Rows are points. Examples show where two turns around zero, p and q, send a point. Write where each new point lands after one turn and then the other. Backwards means that the second turn is done in reverse. Each puzzle has new turns, and all numbers are rounded.

Turn p:
[0.5,3.9,1.4] => [-3.0,-0.3,-2.9]
[1.9,3.2,-1.1] => [-0.2,-0.3,-3.9]
[-0.4,-2.8,0.6] => [0.8,1.0,2.6]
[0.1,-2.8,0.2] => [1.3,1.2,2.2]
[-1.0,2.8,-1.0] => [-0.9,-2.3,-1.9]
[-1.2,-4.3,-0.1] => [2.0,0.6,4.0]
Turn q:
[-0.7,-1.5,-0.4] => [-1.2,0.9,-0.7]
[1.2,1.1,1.2] => [1.6,-0.1,1.3]
[4.4,3.2,-2.0] => [0.2,-3.8,4.4]
[-2.0,0.4,-0.2] => [0.2,-0.4,-2.0]
[-2.9,-3.2,1.3] => [-0.8,3.3,-2.9]
Where do these land?
q, then p: [-1.7,1.9,-1.0] => [2.6,0.3,0.9]
p, then q: [2.2,2.1,-0.8] => [-2.1,-2.3,0.1]
q, then p: [-1.3,-3.2,-0.5] => [-0.7,-3.3,-0.8]
q, then p: [-1.9,-3.4,-0.2] => [-0.3,-3.6,-1.4]
q, then p backwards: [2.7,2.6,2.4] => [-1.1,-3.7,-2.2]

Turn p:
[-0.5,-0.9,-0.8,2.5,1.5,-0.5] => [1.3,1.7,2.3,0.3,0.1,0.8]
[0.1,0.3,-1.6,-1.4,0.9,1.2] => [1.4,0.2,-1.5,0.6,0.9,-1.1]
[2.2,-1.1,1.1,-2.6,-1.0,-2.1] => [-3.4,0.4,-2.0,-1.1,1.6,0.6]
[-5.4,-1.9,2.2,-0.9,-0.7,-1.4] => [0.1,1.7,-1.3,-2.4,-5.2,1.8]
[2.0,5.7,1.3,2.2,2.3,2.1] => [-0.4,-2.2,3.4,3.2,0.1,-5.1]
[-0.6,-1.3,2.9,0.5,-0.4,1.9] => [0.1,-1.2,1.0,-3.2,-1.2,-0.7]
[2.3,-0.8,-5.0,-0.3,-2.6,-1.3] => [0.7,-0.7,-1.8,2.6,3.8,3.8]
Turn q:
[1.5,-2.3,2.1,-1.5,-3.5,0.4] => [-0.6,-0.7,3.7,-1.8,-1.6,2.6]
[-2.2,-0.3,1.1,-1.9,2.3,-0.4] => [0.3,-1.4,0.2,0.1,3.6,-0.6]
[-0.1,2.8,0.5,4.1,-2.6,-1.4] => [2.9,-0.6,-2.2,1.8,-4.0,1.2]
[1.3,-1.3,-1.0,-1.8,-2.1,-1.2] => [-2.7,-0.1,1.2,0.1,-0.8,2.0]
[0.9,3.7,2.5,-0.8,-0.1,0.9] => [1.9,-1.6,2.2,2.2,-1.2,-2.3]
[-1.7,0.4,-4.1,0.1,3.5,3.9] => [0.0,5.0,-1.6,0.5,3.2,-2.9]
[0.4,-3.1,-1.0,1.7,2.5,-2.2] => [-1.8,-0.7,-3.4,-3.0,0.8,0.1]
Where do these land?
p, then q: [-1.3,1.0,1.4,3.7,1.4,-1.7] => [3.5,-2.1,1.8,0.1,-1.7,0.9]
p, then q backwards: [0.5,-0.4,3.0,0.0,2.2,-0.4] => [2.6,-1.2,-0.5,-0.7,1.1,2.0]
p, then q: [2.8,1.3,-1.6,-1.1,-4.2,0.0] => [-0.1,2.9,-2.1,-3.5,2.5,0.0]
q, then p: [-0.4,1.9,1.1,-3.5,-2.0,1.5] => [-1.6,-0.6,3.6,-2.1,-1.4,-1.1]
q, then p backwards: [-0.1,-3.5,2.8,-0.8,0.1,2.2] => [1.2,-3.5,1.8,2.3,0.4,1.8]
p, then q: [-3.4,-2.0,-2.6,-1.5,2.6,-1.8] => [-0.2,1.8,0.1,4.0,-3.3,-2.2]
q, then p: [1.8,1.6,-4.0,3.2,-0.2,0.2] => [0.6,-2.2,-0.5,4.5,-0.8,2.5]

Turn p:
[-6.2,-0.6,-4.0,-8.1,0.1,1.5,0.2,1.5,-3.8] => [-6.7,-4.9,3.1,4.8,-3.9,-0.1,-1.7,-3.7,2.5]
[0.5,-0.5,1.0,2.1,0.3,1.6,-1.8,1.5,2.9] => [2.4,0.1,0.5,-3.1,-0.2,-2.2,1.5,0.0,0.3]
[1.8,-0.5,0.7,-1.0,-1.7,1.4,-1.1,-4.3,1.8] => [-0.6,3.5,2.1,-1.2,-1.2,1.9,1.2,2.7,1.0]
[-1.1,0.3,0.8,-2.5,-0.8,-0.7,2.1,1.6,1.2] => [-0.2,-1.6,-0.3,0.7,-2.3,-0.8,-2.6,1.2,0.1]
[1.3,-1.2,2.2,1.2,-0.1,0.3,-1.5,2.4,-2.8] => [1.3,-1.1,-3.3,-0.1,0.8,0.2,2.0,-1.0,2.4]
[0.9,0.0,-2.5,2.1,-1.4,1.4,3.9,-0.3,-0.2] => [0.4,1.6,-0.3,-1.8,0.2,2.3,-3.3,-2.5,-1.5]
[-0.3,-1.6,1.3,2.0,3.3,1.3,1.2,-3.4,-2.4] => [-3.6,1.2,-1.1,-2.0,4.3,0.8,0.3,0.3,0.6]
[0.9,-0.3,-0.2,2.4,-0.6,-5.7,-1.7,1.2,1.8] => [4.3,1.9,-0.8,3.2,1.6,-3.0,0.3,0.8,-1.5]
[0.0,2.6,1.8,2.5,-1.5,0.0,-1.3,0.2,0.7] => [3.5,-1.2,0.8,-0.9,1.3,1.1,0.9,1.4,-0.2]
[2.1,1.7,-1.2,-0.8,2.3,-1.0,0.0,-0.4,0.7] => [-0.9,0.5,-0.6,0.5,-0.6,-0.1,1.4,0.6,-3.5]
Turn q:
[3.9,-1.2,-0.4,-0.5,-1.1,-2.8,-2.7,2.5,-1.7] => [1.1,2.2,-2.6,1.8,-1.4,-3.2,3.1,-1.4,-1.6]
[-4.7,-1.3,1.3,0.0,2.9,1.1,1.6,2.3,-0.4] => [-2.3,-0.1,-1.2,-0.8,-2.6,2.5,-4.8,0.2,0.5]
[-2.5,-0.4,0.2,1.9,-1.4,-2.6,-1.6,1.3,-0.4] => [-1.6,0.7,-3.8,1.2,1.2,0.5,-0.1,-0.5,1.6]
[-0.8,-2.1,1.5,1.1,0.3,1.5,2.1,-0.4,-0.7] => [0.2,-0.4,0.1,0.5,-0.9,3.3,-1.0,1.0,-1.4]
[4.0,3.3,1.7,-1.2,2.9,1.0,0.8,0.7,-1.3] => [-1.0,0.8,3.7,-0.9,-0.5,-2.3,0.0,-2.3,-4.0]
[3.5,0.4,-1.7,-0.1,0.6,0.9,1.7,0.8,4.6] => [2.1,-2.0,0.4,-3.6,0.7,-2.8,0.4,2.3,-2.4]
[-2.7,0.1,-3.3,1.9,0.4,1.7,-3.6,-1.0,-0.6] => [0.3,3.1,0.2,1.5,1.8,-0.7,-2.1,2.3,3.7]
[4.6,0.0,2.0,0.6,-2.8,1.8,-2.8,1.0,-1.0] => [3.7,0.7,0.0,3.4,1.6,-1.8,1.1,-1.9,-3.2]
[-4.0,0.5,-2.1,1.9,-0.1,-3.5,0.5,-2.8,-1.3] => [-4.0,1.0,-0.9,-0.1,1.4,2.3,1.7,1.5,4.0]
[4.3,0.8,1.7,-4.3,1.1,-1.0,1.0,-4.5,-0.3] => [1.7,-0.2,4.7,-2.4,-1.4,0.4,4.6,-3.1,-0.8]
[-3.1,-1.1,1.9,0.1,-1.5,-0.3,1.1,2.2,3.8] => [0.5,-3.5,-3.7,-1.6,0.4,1.3,-2.5,-0.4,0.6]
[-2.3,1.1,-2.7,-1.4,-1.3,2.1,2.0,-2.2,-0.7] => [-0.7,-2.3,3.1,1.1,-0.2,0.6,-0.3,2.3,3.0]
Where do these land?
q, then p: [-2.6,0.5,-0.7,-0.7,0.1,-1.4,-1.0,-0.1,1.9] => [-0.6,0.9,2.1,0.2,-1.8,-2.2,0.0,0.6,-0.9]
q, then p: [-0.4,1.7,1.7,2.0,0.4,0.3,3.6,-1.9,0.0] => [-3.0,-2.4,-0.5,-1.7,0.7,-0.6,0.2,-0.5,2.7]
p, then q: [0.6,2.5,-0.2,1.8,0.9,0.8,-2.4,0.9,-1.7] => [0.2,-0.2,2.0,-0.6,-2.2,2.0,0.7,1.8,-1.9]
p, then q backwards: [0.0,-2.2,-1.5,-1.9,4.0,0.4,1.4,-0.7,0.5] => [0.1,2.7,-0.5,0.8,2.3,-2.4,0.6,2.7,-1.5]
q, then p: [-1.4,1.9,1.4,1.1,-0.7,-0.2,0.6,3.2,-0.9] => [-0.6,0.4,2.0,1.4,2.8,-1.0,0.8,-1.8,1.1]
p, then q: [-0.4,1.8,-0.5,-2.6,-1.8,2.2,-2.5,-0.9,-0.9] => [1.8,-3.1,-0.3,0.8,0.6,2.8,-1.4,0.3,-1.6]
p, then q backwards: [-1.5,-3.8,1.1,0.0,-0.1,0.2,3.3,0.5,-1.6] => [-4.4,1.3,-0.2,0.4,0.8,-0.6,-2.1,2.0,1.0]
p, then q: [-0.3,-2.6,4.0,1.4,2.2,0.9,-0.1,-0.9,1.4] => [-1.5,-1.1,-1.4,-3.2,-2.6,-2.8,-0.5,-0.9,1.3]
p, then q: [4.6,3.8,-2.5,-5.4,-3.5,-2.8,-3.4,2.1,-0.2] => [0.2,-3.1,-0.5,6.3,3.7,1.6,2.1,4.2,-4.4]
p, then q: [-0.3,-2.6,-0.3,3.0,1.1,3.4,1.6,-0.1,3.1] => [0.1,-0.6,1.7,-1.8,-1.7,-1.7,1.5,-4.3,2.8]
p, then q: [2.7,1.6,-4.1,-1.8,-4.2,-5.1,-1.9,0.1,-3.7] => [-0.4,1.3,2.0,3.0,6.3,1.5,0.0,4.3,-4.0]
p, then q: [-1.0,-2.4,1.5,3.0,1.7,1.2,0.9,-2.3,1.9] => [-1.5,0.3,0.6,-2.9,-1.8,-2.1,-0.9,-3.2,1.3]

Turn p:
[-3.6,-1.0,-0.4,-1.6,-1.8,-2.6,3.5,1.3,1.1,2.5,-1.2,0.9] => [-1.5,-0.8,-0.5,-3.9,0.3,-1.5,0.0,3.7,3.4,1.2,-1.7,0.6]
[-0.2,-1.9,0.3,-1.0,2.0,3.3,-3.1,-3.4,-0.7,-1.2,-1.7,2.3] => [1.3,3.7,-0.9,1.7,2.5,-3.1,0.8,-2.8,-1.0,-0.8,1.0,-2.1]
[-2.7,0.0,2.8,1.8,-4.1,-2.4,5.5,2.0,1.4,-0.9,2.8,1.0] => [-2.1,-3.4,-2.4,-2.7,-5.0,0.9,1.4,2.9,3.6,-1.9,-2.0,-0.9]
[1.0,2.0,-0.6,-2.6,2.9,2.3,-1.4,3.1,-1.8,-1.2,1.1,0.9] => [-0.9,-0.5,1.6,-0.3,1.7,1.5,-0.4,-4.6,0.9,0.3,3.5,0.6]
[-1.0,1.6,-0.2,2.8,-5.1,-1.4,2.5,4.2,2.5,-1.3,-1.7,-0.5] => [-0.1,-5.2,0.0,0.5,-1.3,0.9,-2.1,2.9,3.7,-2.9,-3.1,1.1]
[1.6,-0.1,-1.5,1.6,3.8,-0.7,0.3,-2.0,-1.1,-1.2,-1.4,0.3] => [0.2,1.0,-0.2,1.1,0.4,-0.3,-2.7,0.4,-2.7,1.2,2.5,-2.5]
[-0.2,1.9,-0.9,-0.3,2.5,3.3,-1.7,-4.2,-0.5,0.3,-0.2,-2.8] => [0.4,5.0,-0.8,1.6,2.3,2.8,-0.8,-1.5,-2.4,0.3,-0.4,-0.3]
[-2.8,-0.2,3.0,1.5,-2.3,-4.1,0.2,2.7,0.6,-0.7,-0.2,-2.0] => [1.3,-3.5,-0.5,-0.6,-0.6,1.7,2.7,4.7,1.9,-1.4,0.1,0.6]
[0.8,-0.1,-2.4,0.1,2.5,0.7,-3.8,-2.2,1.7,1.0,2.0,1.1] => [0.3,3.3,0.3,3.7,-0.3,-1.1,0.1,-1.6,-0.5,3.1,1.2,1.2]
[-1.4,-2.7,0.7,2.7,-3.2,-0.6,3.0,4.5,-0.7,1.9,0.9,-1.2] => [1.4,-2.4,0.4,-3.8,-3.6,-0.3,-0.7,2.6,1.8,-2.8,-0.5,3.1]
[1.9,1.6,0.9,-0.5,0.7,0.4,-1.9,-2.9,-2.1,3.0,-0.7,2.2] => [-2.2,1.0,-1.8,0.7,2.0,-1.9,0.9,-1.4,-4.0,0.9,0.2,1.4]
[3.3,0.0,-3.0,-2.9,-0.5,0.6,-2.3,-0.4,-2.8,-3.1,1.2,-1.5] => [3.4,-1.4,1.4,0.3,0.9,1.5,-0.4,-5.0,-1.9,2.6,-0.5,-1.0]
[3.2,-1.0,1.5,-1.7,2.6,1.4,-0.8,-2.6,2.5,1.0,-1.0,-0.7] => [-1.7,3.2,3.5,1.6,0.8,-0.9,1.1,-0.4,-2.7,0.1,-0.5,-1.6]
Turn q:
[1.0,-2.6,-2.1,-1.2,-1.3,4.0,1.5,1.9,-1.4,-3.3,1.0,1.2] => [-1.9,2.4,-1.9,-1.1,2.3,-1.3,-4.6,-2.3,1.2,0.3,0.4,-1.5]
[-4.2,-0.7,5.2,2.4,1.1,-0.1,-0.2,3.2,-1.3,6.1,0.5,0.3] => [-2.3,-5.9,-0.8,-0.8,-3.6,1.6,2.4,0.1,-1.5,4.0,4.5,0.7]
[-1.5,-1.1,1.7,-2.3,0.5,2.8,-0.6,-3.9,1.0,1.8,1.9,0.5] => [-3.5,1.2,-3.2,-1.0,0.5,0.9,1.9,3.4,0.0,0.8,-0.9,1.2]
[2.1,-1.4,3.9,-0.1,-2.7,-3.0,2.6,-4.9,2.1,0.7,-1.4,0.7] => [3.7,-2.1,-1.8,-2.2,0.8,0.4,-0.5,4.6,-3.0,-0.4,-3.2,2.8]
[-3.5,2.8,0.3,3.1,2.8,1.3,0.1,-1.7,-1.8,-1.1,1.8,0.9] => [-2.4,0.3,1.2,-3.2,-2.5,1.6,3.2,-2.6,1.0,0.8,-2.0,-1.2]
[2.1,-0.6,2.0,0.9,1.4,-0.4,-0.7,-1.6,3.0,-1.8,1.4,0.6] => [0.9,2.3,-0.3,0.2,-2.1,2.4,-1.4,1.7,-1.5,0.2,-2.1,0.8]
[2.9,0.8,-2.7,-0.7,-2.3,-4.1,-1.2,1.7,-0.4,-2.3,1.0,-1.6] => [2.4,1.0,3.9,2.4,3.0,0.1,-1.6,-1.0,-2.0,-2.7,0.3,-0.9]
[0.1,-4.2,-1.4,1.0,-0.5,0.2,0.1,-2.6,-1.5,0.2,-3.4,-1.3] => [2.1,0.3,-1.9,-0.2,2.8,-1.5,0.5,-1.5,1.2,2.2,-0.7,4.0]
[-1.1,-1.9,-0.5,-1.5,0.6,1.7,2.2,0.1,3.0,0.1,0.4,-3.6] => [-2.1,-0.8,0.4,1.8,0.8,0.2,-2.3,2.4,3.3,1.5,-1.2,1.6]
[-0.7,1.0,-3.8,-0.9,1.8,-4.2,-0.6,2.6,-1.8,-0.9,-1.9,1.5] => [3.5,-0.4,1.5,2.7,1.5,-0.5,2.0,-3.0,0.9,0.1,0.5,-4.1]
[1.6,3.2,3.0,-0.4,0.5,-1.3,-1.1,2.2,-2.1,-0.4,-0.8,0.3] => [0.1,-1.7,0.4,1.3,-2.8,-1.4,0.4,-1.6,-3.4,-2.1,0.1,-1.4]
[1.8,3.9,-1.5,-0.1,0.9,1.8,-0.2,-0.6,-0.5,4.0,0.9,1.7] => [-0.8,1.9,1.1,-1.6,-2.2,-3.2,2.8,2.3,0.0,-0.7,2.2,-1.8]
[-0.4,0.6,-4.2,-0.3,-2.9,1.4,-1.9,3.4,1.7,-3.1,-1.5,-1.0] => [0.6,1.4,1.0,1.7,1.6,0.5,-2.8,-2.5,3.8,-4.0,2.3,-0.2]
Where do these land?
q, then p: [0.5,-1.5,-1.8,2.7,-0.7,0.8,-2.2,-1.2,-3.3,2.5,2.2,-2.0] => [-4.5,1.0,-3.0,-2.2,-0.5,0.0,2.2,-0.5,-0.1,1.4,1.9,-0.4]
q, then p backwards: [3.6,-0.3,0.3,1.7,0.3,3.8,-1.2,1.1,-2.6,-0.3,0.3,-1.9] => [2.3,-1.0,-1.5,0.7,1.9,2.9,0.1,-0.2,-0.3,3.6,1.1,3.0]
q, then p: [1.6,0.6,-0.5,-1.7,-2.4,-3.5,0.5,2.2,0.1,-1.2,-1.0,-2.6] => [2.2,-0.6,0.5,2.0,-1.3,-0.8,1.1,0.6,-2.6,-2.0,3.4,-1.7]
p, then q: [2.5,-0.2,-2.7,-0.7,-0.7,1.5,-1.0,-1.3,1.1,-1.1,2.2,-3.9] => [0.1,0.4,-1.8,-2.3,-2.5,-3.1,0.7,0.3,-1.5,-1.8,0.5,3.3]
p, then q: [-3.2,0.8,0.0,-1.9,4.6,-2.5,1.3,0.5,0.7,2.9,-2.3,2.1] => [-2.9,-1.8,2.0,2.9,-1.4,2.7,1.8,1.8,1.2,1.7,1.7,-4.0]
q, then p backwards: [3.2,0.5,-1.5,-3.6,-3.8,-0.8,0.1,0.1,1.8,-0.3,-0.5,1.8] => [-1.8,-1.5,0.8,3.2,1.1,1.0,-0.4,-0.9,-0.7,-1.1,-5.1,-0.7]
q, then p: [-2.2,-0.7,2.2,2.2,3.2,-0.3,2.2,1.2,0.4,0.5,2.5,3.2] => [1.0,2.3,1.4,-3.0,1.2,0.4,0.7,-0.5,-0.3,-0.7,-3.8,3.8]
p, then q: [3.1,0.7,-2.9,1.4,-3.4,-0.8,0.1,-1.1,3.0,0.7,-2.5,-2.4] => [3.1,-1.1,-2.6,1.0,-2.7,-0.9,0.5,-3.6,-1.0,0.1,2.6,2.8]
p, then q: [2.2,-1.7,1.1,-0.4,-2.1,0.2,-3.7,-0.4,2.4,-1.5,-0.5,-0.7] => [2.9,-1.5,0.6,-1.9,-2.0,-1.0,-1.8,-0.8,-1.7,1.4,-2.0,2.0]
p, then q backwards: [-5.0,-0.2,1.6,-3.2,-1.0,-1.0,3.3,1.6,3.2,2.1,-2.5,1.5] => [-3.0,1.6,-3.4,-1.7,-0.9,3.8,3.7,-3.8,1.5,1.4,1.3,-0.9]
q, then p: [-1.1,-1.3,-2.2,2.5,0.8,2.8,-2.0,0.0,-1.9,-3.3,0.7,1.6] => [-2.3,3.2,-2.2,1.7,2.1,1.8,0.2,-1.1,-0.3,2.0,-2.6,-0.9]
q, then p: [0.2,-0.8,2.5,1.5,2.5,0.7,1.4,-3.1,-4.8,-1.7,1.1,-0.2] => [-0.7,0.7,-2.5,-3.6,4.6,-1.9,-0.6,1.5,-1.6,1.6,-1.4,-0.3]
p, then q: [-5.5,4.2,3.8,-0.6,2.7,-0.8,1.3,0.4,-0.2,0.7,0.4,3.7] => [-3.0,0.2,2.5,0.1,1.4,3.4,-0.1,1.2,6.3,1.6,-0.4,-3.8]
